Each point is reached from the start by the listed moves, each made 0, 1 or 2 times, or once backwards (-1), plus a little noise. Say if it took an odd or an even number of moves. Then give how often each move was made.

Moves:
(1): [1.92 0.97 0.95 0.72 0.03]
(2): [-1.17  1.61  1.26 -0.70  1.88]
Start: [ 0.90 -0.07  0.09  0.36  0.19]
Points:
[-0.99 -1.12 -0.84 -0.28  0.21] -> odd (-1, 0)
[2.49 5.15 4.52 0.44 3.95] -> even (2, 2)
[2.80 0.79 1.06 1.07 0.18] -> odd (1, 0)

Moves:
(1): [ 0.01  0.48  0.14  1.05 -2.00  1.30 -1.06]
(2): [ 0.09 -1.05 -0.27 -0.54 -0.33 -0.28  0.68]
(3): [-0.87  1.40  2.33 -0.49  0.56  1.11  0.81]
(4): [ 1.33 -0.27  0.17  1.40 -2.00  1.17 -0.34]
Start: [-0.36  0.20  0.54 -1.31 -0.38 -0.36  0.36]
Points:
[-1.26  1.61  2.88 -1.80  0.20  0.76  1.18] -> odd (0, 0, 1, 0)
[ 3.27 -3.27 -1.84  0.34 -3.32 -0.73  0.57] -> odd (-1, 1, -1, 2)
[-1.97  2.48  5.07 -1.77 -1.53  2.90  1.57] -> even (1, 1, 2, 0)
[ 2.47 -1.93  0.49  1.45 -7.05  2.75  0.00] -> odd (1, 2, 0, 2)

Moves:
(1): [-0.58 -0.31 -0.18  0.12 -0.05  0.79  0.40  0.25  0.75]
(2): [-0.52 -0.69 -0.37 -0.50  0.13  0.32  0.17 -0.61  0.01]
(3): [ 0.03  0.36 -0.14  0.33  0.31 -0.66  0.75 -0.77  0.04]
(4): [ 0.03 -1.66 -0.60  0.39 -0.78 -0.02  1.38 -1.52  0.02]
(5): [-0.56 -1.82  0.92 -0.84 -1.09  1.15  0.36 -0.15  0.21]
(6): [ 0.41 -0.66 -0.40 -0.44 -0.16 -0.33 -0.08 -1.01  0.65]
Start: [-1.06  0.63  0.05  0.37 -0.82  0.51 -0.31  0.02  0.09]
Points:
[-0.99 -1.01 -0.16  0.99 -2.12  1.55  0.61  0.24  0.81] -> even (1, -1, -1, 1, 0, 0)
[-1.78 -3.02  0.70 -2.95 -1.65  0.85  0.37 -3.66  1.21] -> even (-1, 2, 2, -1, 2, 2)
[-1.67 -3.34 -4.44  1.03 -0.75 -0.32  4.58 -7.30  2.81] -> odd (2, 2, 2, 2, -1, 2)
[-3.30 -7.71  0.25 -1.13 -4.82  4.53  2.75 -2.84  1.30] -> odd (1, 1, -1, 2, 2, 0)

Moves:
(1): [-0.82  1.17 -0.75  0.49 -1.27  1.36  0.57  0.30 -1.79 -1.52 -0.97]
(2): [ 0.01 -0.46 -1.38  0.64  0.48  0.43  0.95  0.60 -2.07  0.85  0.43]
(3): [ 0.13  1.64 -1.00  0.50 -0.06  1.34 -1.53 -0.71  0.11  0.20  0.43]
(4): [-0.87 -0.92  0.01  0.26 -0.29  0.69  0.45 -1.06 -1.46 -1.54 -0.10]
(5): [-0.02  2.12  1.10  0.80  0.93  1.03  1.99 -0.42 -0.34 -0.19 -0.52]
(6): [-1.52  0.54 -1.44  0.97  1.70 -0.56  1.71  0.43  1.45 -0.43 -0.83]
(7): [-0.01  0.40 -1.06 -2.56  0.77  0.36  1.90  1.28  2.22  0.76 -0.66]
(8): [ 1.24  0.55 -0.46  2.46  2.00  1.89  1.83  0.02 -2.26  0.68 -2.28]
(9): [ 2.37 -0.57  0.73 -0.34 -1.23 -0.61 -0.40 -0.37 -0.32 -1.25  0.90]
Start: [-0.74 -0.62  0.90 -0.98 -1.87  0.45 -0.53 -0.48 -0.34  1.34 -1.49]
Points:
[-3.10 -0.08  0.00 -9.08 -2.62  0.37  0.20  2.13  5.40  3.86 -0.87] -> odd (0, 0, 0, 0, 0, -1, 2, -1, -1)
[ 1.63  3.59  1.89 -1.85  2.87 -0.28  5.55  0.61  5.57  3.06 -2.29] -> odd (-1, 0, 0, -1, 2, 1, 1, 0, 1)
[ 0.95 -3.36  1.76 -5.14 -3.48  0.61  1.69 -1.63 -3.20  0.56  2.89] -> even (-1, 2, 0, 2, 1, -1, 1, -1, 1)

Moves:
(1): [-0.97 -0.29  0.89 -0.36 -0.83  0.61 -1.63 -0.08  2.45  1.12  1.39 -2.21]
(2): [-0.84  1.09  2.08  0.13  0.35 -0.59  0.58  1.90 -0.66 -0.98 -0.54  1.92]
(3): [-0.67  0.34 -0.35  0.01  0.16 -0.57  0.13 -0.44  0.16 -0.91 -0.75  0.06]
(4): [-0.06  0.37  0.24 -1.26 -0.01  1.05 -0.22 -0.85 -1.02 -0.45 -0.06 -1.24]
(5): [-0.72  0.14 -0.20  0.86  1.34  0.60 -0.65  1.23  0.34 -0.63 -0.56  0.77]
(6): [ 0.07  1.97 -0.38 -1.94 -0.18  0.32  1.50 -0.19 -0.06 -0.51  1.68  0.43]
(7): [-1.15 -0.99  0.24 -0.61 -1.06 -0.05  1.09  0.52 -1.27  0.19 -0.35 -0.01]
(8): [-0.28  0.71 -1.02  0.71 -1.21 -0.80 -1.98 -0.36  0.61 -0.11  0.83  0.85]
(9): [ 0.86 -0.67  0.12 -0.82 -0.75  0.60  0.52 -0.35  0.98  0.57  0.14  0.13]
(10): [ 1.01 -0.82 -0.11 -1.03  1.16  0.32  0.16 -0.51 -0.65 -0.71  1.22 -1.26]
(11): [ 1.36  1.04 -0.42  0.75 -0.18  0.02  0.30  0.49 -0.10 -0.21 -0.17  0.02]
(12): [-0.56  0.40 -0.62 -2.10 -0.54 -0.49 -0.13  0.72 -1.18 -0.31 -0.82 -0.31]
Start: [ 0.81  0.27 -0.32  1.26  0.45  1.09  0.05 -0.64 -0.47  1.11  1.04 -0.08]
Points:
[-0.19 -2.19 -5.10 -3.75  2.01  0.43 -1.29 -0.32 -7.32 -1.08  1.73 -1.57] -> even (-1, -1, -1, 0, 1, 0, 1, 1, -1, 2, -1, 2)
[ 4.11  2.34 -7.19 -6.08  0.15 -0.30  1.82 -3.36 -4.15 -3.20  2.02 -1.40] -> even (-1, -1, 2, 0, 0, 1, 0, 1, 1, 2, 1, 2)
[-3.69  2.42  4.09 -0.22  2.93  1.91  6.21  6.12 -3.73 -1.98 -2.96  8.49] -> odd (-1, 2, 0, 0, 2, 1, 1, -1, 1, -1, -1, 0)
[-4.20  0.08 -3.34 -0.32  0.67 -1.80 -0.91 -0.44 -2.23 -3.05  4.14  1.53] -> odd (0, 0, 2, -1, 1, 1, 2, 2, -1, 2, -1, 0)

Moves:
(1): [ 0.25 -0.07  1.66 -0.23  0.16  0.33  0.01 -1.42  0.52  0.88  0.56 -0.08
  0.54 -0.81]
(2): [ 0.23  0.03 -0.52  0.86  0.03 -0.16  0.36 -0.68  0.45 -0.10 -0.50 -1.50
 -0.04 -0.08]
(3): [-1.17 -1.08  1.29 -0.87  0.88  0.16 -0.62 -0.05 -0.02  1.01 -0.24 -0.90
  0.52  1.28]
(4): [ 0.85  0.07  0.35  0.08 -0.35 -0.59 -1.00  0.18  0.72 -0.30  0.22  0.46
  0.29  0.34]
(5): [ 1.16 -0.42  0.30 -0.59  0.51  1.56 -1.02 -0.11 -0.81 -0.36  0.61 -1.09
 -0.86 -0.10]
(6): [-0.38  0.07  0.43 -0.39 -0.71  0.18 -0.38 -0.92 -0.41 -0.57  0.20 -0.26
 -0.71 -1.01]
(7): [-0.66 -0.36 -0.49  0.85 -0.34  0.25 -0.58 -0.28  0.34  0.12  0.26  0.30
 -0.14  0.80]
(8): [-0.30  1.31 -0.56  0.05 -0.21  0.66  0.43  0.86  0.95  0.00  0.67 -1.17
 -0.54  0.18]
(9): [ 0.70  0.22  0.30  0.03 -1.35  0.65  0.29  0.77 -0.47 -0.69  0.25  0.22
  0.59 -0.18]
(10): [-0.51  0.83  0.38  0.62  0.80 -0.04 -0.57  0.98 -0.43  0.69 -0.42 -0.73
  0.79 -0.84]
(11): [-1.50 -0.82  0.69  0.16  1.58  0.28  0.18  0.12  0.33 -0.40 -1.06 -0.45
 -0.40 -0.17]
(12): [ 0.83  0.34  0.83  1.35 -1.29 -0.94  0.33 -0.19 -0.22  0.35  2.26  0.49
  0.17 -0.50]
(13): [-1.05  0.98  0.16 -0.07  1.42 -0.09  1.06 -1.51 -1.44 -1.46 -0.50  1.62
  0.75  0.30]
(14): [-0.40 -0.25  0.23  0.02  0.31  0.42 -0.33  0.21 -0.44  0.27 -2.28 -0.26
 -1.94  0.53]
Start: [-0.51 -0.23 -0.12  0.82 -0.46 -1.02 -1.34 -0.51  0.61 -0.84  0.60  1.28
  0.98 -0.28]
Points:
[-2.48 -2.99  0.71 -0.02 -2.24 -2.21 -4.15 -1.28  1.66  0.48  0.86  3.13
  6.28  4.12] -> odd (0, 0, 2, 1, -1, 0, 2, -1, 1, 0, -1, -1, 0, -1)
[-3.30  2.81  1.75  4.88  2.28  0.42  2.83 -0.73  0.80 -1.11 -0.22  0.58
 -3.20 -1.37] -> odd (1, 0, -1, -1, 0, -1, 0, 2, 0, 0, 2, 2, 1, 2)
[ 3.46  0.32  1.81 -2.21 -2.27  3.27 -4.61 -1.02  0.45 -4.72  2.26 -5.63
  1.50 -1.46] -> odd (0, 2, 1, 2, 2, 2, -1, 1, 2, 0, 0, -1, 0, -1)
[ 5.03  0.67 -0.06  0.94  0.45  1.74 -6.99  2.72 -2.44 -1.19 -4.85  0.71
 -0.82 -0.52] -> even (0, 0, -1, 2, 2, -1, 0, -1, 1, 2, -1, -1, 0, 2)
[ 1.50  0.70 -0.12  0.03 -8.75 -0.14 -2.41  1.17  2.00 -1.59 -0.77  0.67
 -3.47 -0.32] -> even (0, 0, 0, 1, -1, 2, 0, 1, 2, -1, -1, 0, -1, 2)
[-0.15  0.60  6.48 -3.87  1.91  5.12 -2.74 -3.29 -3.61 -4.08  2.16  0.30
  3.27 -6.28] -> odd (2, -1, 0, 0, 2, 2, -1, 0, 2, 1, 1, -1, 1, -1)
[-0.36 -1.80  5.54  5.43 -3.54 -2.80  0.09 -4.47  0.94 -0.98  2.56  7.61
  3.36  1.27] -> even (2, 0, 0, 1, -1, -1, 2, -1, 2, -1, 1, 2, 1, 1)

Moves:
(1): [-0.40 -0.29  0.83 -1.02  0.18 -0.36  0.06  0.66 -0.94  0.91  0.19 -0.31
  0.21  0.63 -0.29 -0.92 -0.47  0.14 -0.25 -0.21 -0.11 -1.24 -0.54]
(2): [-0.26 -0.55  0.71 -0.71 -0.42 -0.28  0.12  0.29 -1.06 -0.29  0.05  0.16
  0.09 -0.13  0.01  0.60 -0.37  0.09 -0.17 -0.96  0.40  0.46 -0.06]
(3): [-0.15  0.46 -0.46 -0.54  0.12 -0.32 -0.74  0.38 -0.12  1.01  0.08 -0.18
 -0.58 -1.55 -0.18  0.32  0.54  0.01  0.35  1.40 -0.36  0.41  0.43]
(4): [-0.88  1.04 -0.29 -0.57 -0.96 -0.24  0.67  0.46  1.67 -0.93 -0.42  0.38
 -1.46  0.80  0.17 -0.38 -1.14 -0.22 -0.62  0.07 -0.74  0.71  0.30]
(5): [-0.98 -0.09  0.22 -0.89 -0.18 -0.46  0.13  0.08 -0.30 -0.23  0.02  0.35
  0.32  0.85 -0.30  0.09 -0.27  0.82  0.73 -0.58 -0.52 -0.22  0.59]
(6): [ 0.44 -1.42  1.05  1.16 -0.04 -0.38 -0.60 -0.54  0.67 -0.32  0.05  1.01
  0.04  0.01 -0.53  0.71 -0.36  0.23 -1.31  0.96 -0.57  0.19 -0.55]
(7): [ 0.59  0.26 -1.60  0.45 -0.52  0.03 -0.40 -0.52  0.04 -1.20 -0.01  0.60
  0.45  0.22 -1.27  0.18 -0.35 -0.56 -0.23 -0.85 -0.59  0.09 -0.19]
(8): [-0.32  0.32  0.77  0.62  0.59  0.49 -0.21 -0.85 -0.51  0.05 -0.57  0.12
  0.67  0.38 -0.06  0.26 -0.29  0.36 -0.24  0.45  0.15  0.13  0.49]
(9): [-0.41  0.25  0.00  0.16 -0.12  0.33  0.33 -0.32 -0.12 -0.30  0.19  0.01
 -0.47 -0.61 -0.36  0.11  0.40  0.58 -0.03 -0.03 -0.04  0.00 -0.46]
(10): [ 0.70  0.64  0.77  0.74  0.16  0.13 -0.23 -0.31  0.85 -0.27 -0.15 -0.89
 -0.26  0.31  0.23 -0.48 -0.63 -0.49  0.50 -0.44 -0.26  0.04  0.14]
(11): [ 0.46  0.17  0.70 -0.77  0.26  0.42 -0.19 -0.97  0.01 -0.35 -0.14 -0.66
  0.05 -0.27  0.26 -0.19  0.07 -0.37  0.18  0.18  0.09  0.61 -0.04]
(12): [-0.17  0.68 -0.71 -0.08  0.43  0.58  0.15 -0.41  0.26  0.47  0.20 -0.84
  1.50  0.68  0.49  0.94 -0.05  0.35  0.02 -1.09 -0.69  0.24  0.39]
(13): [-0.05  0.11 -0.50  0.62  0.89 -0.50 -0.16 -0.25  0.35 -0.36  0.55 -1.53
 -0.12  0.18  0.90 -0.28  0.20  0.40 -0.41 -0.88  0.01  0.54 -0.01]
(14): [ 0.42 -0.07  0.04 -0.13  0.97  0.29 -0.80  1.51  0.42 -0.16  0.24  0.22
 -0.15 -0.03 -0.01  0.06  0.07 -0.06 -0.09 -0.31 -0.68 -0.32 -0.23]
(15): [ 0.62  0.79  0.83 -1.13  0.69  0.73 -1.61  0.17  0.71  0.43 -1.24  0.16
 -0.70  0.28  0.04  0.13 -0.95  1.52  0.19 -0.13 -0.45 -0.98  0.39]
(16): [ 0.24  0.35  0.27 -0.29  0.89 -1.43 -0.26  0.78  0.19 -0.81 -0.04 -0.97
 -0.24 -0.28 -0.10  0.32 -0.03  0.69 -0.24  1.24 -0.59 -0.18  0.62]
(17): [-0.41 -0.17 -0.45  0.10  0.05  0.43 -0.08  0.29  0.25 -0.03 -1.11 -1.05
  0.04 -0.89  0.32  0.10  0.29  0.63  0.35 -0.65 -0.35  0.11 -0.22]
(18): [-0.70 -0.27  0.54  1.00  0.33 -0.39 -0.42 -0.13  0.29  0.32 -0.44  0.35
  0.03  0.33  0.62  0.81  0.52  0.00 -0.07  0.38  0.37 -0.58 -0.86]
(19): [ 0.64  0.82  0.08  0.49 -0.16 -0.08 -0.08  0.23 -0.75  0.49 -0.08  0.29
 -0.09 -0.38 -0.36 -0.20  0.54  0.02  1.20 -0.31  0.07  0.09 -0.94]
(20): [-0.74  0.54 -0.74  0.32  0.29  0.13  0.39  0.02  0.54  0.23 -0.31 -0.16
  0.32 -0.68 -0.22 -0.53 -0.20  0.59  0.37  0.11  0.77 -0.02 -0.88]
Start: [-0.09 -0.11 -0.06 -0.29  0.17  0.55  1.37 -0.41  0.55 -0.47 -0.65  1.33
  0.19 -0.47  0.60 -0.18 -0.37  0.49 -0.04 -0.30 -0.35 -0.25  0.70]
Points:
[-1.42  3.05  0.32  0.08  3.49  2.29  1.57 -1.32  7.84 -0.47 -2.72 -4.79
 -0.18  2.55  4.96 -1.43 -3.49  3.87 -3.16 -2.93 -2.76  0.70 -0.58] -> even (1, -1, -1, 2, -1, 1, -1, 0, 0, 0, 1, 2, 2, 0, 1, 0, 1, 0, 0, 1)
[-4.05  1.41  0.47 -1.12  0.27  0.54  1.93  0.84 -3.38  0.15 -1.77  0.74
  5.75  2.69  0.31  3.04 -0.43  0.91  3.86 -7.01 -1.95 -1.30 -0.44] -> even (1, 2, 0, 0, 2, -1, 1, 1, 0, 1, 0, 2, -1, 1, -1, 0, 1, 2, 1, 0)
[ 2.71  0.47  9.10 -3.59  6.78  2.02 -6.18 -0.10 -0.18 -2.14 -4.69 -2.50
  0.52 -4.19  0.28  5.48 -1.29  9.49  1.59  0.11 -6.30  1.05  3.86] -> odd (-1, 2, 1, -1, 2, 2, -1, 2, 2, 1, 2, 1, 0, 2, 2, 2, 2, -1, 1, -1)
[ 2.39  1.52  2.40  1.50  1.05 -1.19 -1.03  1.00  4.59 -0.40 -4.02 -0.79
 -1.09  1.20  0.97 -0.22 -4.86  4.82 -1.23 -3.17 -2.51 -1.56 -2.61] -> odd (1, 1, -1, 1, -1, 2, 0, -1, -1, 1, -1, 1, 1, -1, 2, 1, 1, 0, 2, 1)
[-0.05  1.75  0.44 -0.33  2.78  0.11  0.40 -3.06  2.20 -4.28 -3.23 -0.57
  3.56  2.14  2.16  3.35 -0.83 -0.02 -0.30  0.93 -0.76  0.00  2.94] -> odd (-1, 0, -1, 0, 0, -1, 1, 1, -1, 0, 2, 1, -1, 0, 0, 2, 0, 2, -1, 0)
[-3.33  1.81  3.40 -6.40  1.14 -4.99  2.14  2.74 -0.30 -3.49  0.02 -9.05
 -5.71 -4.63  3.68 -2.00  0.47  2.72  2.85 -1.36 -2.86  3.12  2.89] -> even (1, 2, 2, 1, 2, -1, -1, -1, 2, 2, 2, -1, 2, 0, -1, 2, 2, 0, 0, -1)
[ 0.97  3.93  3.29 -3.06  4.48  3.70 -1.45 -0.56  1.23 -0.33 -6.22 -5.71
  0.36 -4.75  2.81 -0.58 -2.55  6.27  4.63 -2.85  1.21  0.38  2.41] -> even (-1, 2, 0, -1, 0, -1, -1, 1, 0, 2, 1, 0, 0, 0, 2, 1, 2, -1, 0, 2)
[ 3.04  0.50  4.51 -4.81  0.57  2.58 -1.73 -3.04 -4.89  3.81 -2.06  3.06
  1.59  0.07  0.07 -0.78 -0.80  2.00  2.72 -1.92  2.02 -1.85 -1.31] -> even (1, 1, 0, -1, 0, 0, 0, 0, -1, -1, 2, 0, 0, -1, 2, -1, -1, 0, 2, 0)
